Rows are points. Examples show where two turns around zero, p and q, send a point. Write where each new point lands after one turn and then the other. Backwards means that the second turn is done in reverse. Each puzzle has new turns, and all numbers are rounded.

Turn p:
[-66   1  31] -> [-67 -28  -4]
[55 47  1] -> [31 46 47]
[-36 -33 -23] -> [-13 -19 -49]
[ 41 -46 -13] -> [ 57 -23 -14]
[ 7 31  4] -> [-6 24 21]
Turn q:
[51 31 58] -> [-1 34 76]
[ -3 -75  -4] -> [ 26 -71  -4]
[  7 -21 -11] -> [ 18 -16  -5]
[-37  34  -5] -> [-38  22 -25]
[-18  31 -39] -> [ -5  30 -43]
Where do these land?
p, then q: [ 27  38 -19] -> [-12  45  20]
q, then p backwards: [-38 -42 -47] -> [-24 -65 -23]
p, then q: [ 10  14 -39] -> [ 9 41 -9]
q, then p: [-36 -17  50] -> [-36 -49 -20]
p, then q: [38  7 55] -> [-12 -25  61]

Turn p:
[ 32  18  15 -10] -> [ 37 -14  10  -3]
[ 32   6 -18  -2] -> [ 18 -26 -12  15]
[-23 -23   2 -10] -> [-28   3   2 -19]
[36  1  9 20] -> [ 19 -18  21  25]
[-76  -2  -8   2] -> [-45  55 -21 -19]
Turn q:
[-11   5 -49  37] -> [ 28  15 -25  48]
[-19  33 -32  49] -> [17 41 -3 54]
[24 -3  2  7] -> [ 12 -15  16   4]
[ -8 -23  21  -3] -> [-27 -18  -2  -5]
[ 20   0  47 -20] -> [-21 -15  36 -33]
[-11 -12   6 -46] -> [-11  -5 -20 -43]
[  5   0   5 -25] -> [  1  -3  -1 -26]
Where do these land?
p, then q: [-13 -21 -24 -22] -> [ -1   4 -40  -7]
q, then p: [-39 -22   3   4] -> [-26  21 -29   9]
q, then p backwards: [-24   6   8 -23] -> [-31  -3  -3 -15]
p, then q: [34 49  6 36] -> [ 27 -18  52  34]
p, then q: [ 42 -13   7   5] -> [-17 -39   9  10]

Turn p:
[ 44  11 -31  41 -13 -32] -> [25 54  6 42 20 -8]
[-19   7 -44  18 -12 -37] -> [ 10  20 -43  18  35 -18]
[-44   9  40 -19  51  28] -> [-48 -68  12 -10  -3  13]
[ -6 -40   8 -38  -9  24] -> [ 22 -26   3 -44 -25  -8]
[ 48  18 -57  65 -38 -34] -> [ 43  83 -12  51  36   7]
[11 -7 10 -7 50 36] -> [ -3 -39  48  -5  11   9]
[ -9  26   8 -39 -12  10] -> [-32   8  -2 -39  -5   0]
[-12 -20  31   0 -29  33] -> [ 11 -13  -8 -20 -40  33]
[-12  -4  34 -22  10 -28] -> [-27 -16  -5   4 -28 -29]
Turn q:
[-28 -28  32  36 -30  38] -> [-28  -3   4  52 -22  47]
[ 17   2 -33  25 -36 -60] -> [ 46 -31 -33  31  16 -38]
[  0  26  17   9  -5 -33] -> [ 16  17   0  17 -13 -34]
[-34  -4  34 -44 -14  29] -> [-21  28 -16 -20 -47  35]
[-30   5 -27   6  17  41] -> [-28  22  -6  -6  37  31]
[ 26  17 -15 -25  23  41] -> [  9  13  29 -44  21  25]
[ 49 -19  -8  -8  44 -56] -> [  7 -47  22 -32   7 -65]
Where do these land?
q, then p backwards: [ 35  76 -30  17  -6  45] -> [ 60   6 -67  31  -9  33]
q, then p: [-40 -19  -1 -20 -11 -34] -> [ 21  16 -40 -10  32 -14]
q, then p: [ -1 -20   2 -36   8 -14] -> [  9   4 -19 -31  -4 -23]
q, then p: [ -8 -21  57  -1  -5  12] -> [  2  11 -38  -8 -32  35]
p, then q: [-13   9 -11  22  50  31] -> [-54 -17  31  -1  -3  11]
q, then p: [-27 -18  48  19  11  -8] -> [ -5   3 -54  17 -14  22]
p, then q: [-14 -32  -6   6 -12  12] -> [ 18 -28   6 -14   7  14]
q, then p backwards: [ 68  25 -59  -7 -35 -45] -> [ -5 -84 -70   1  10   7]
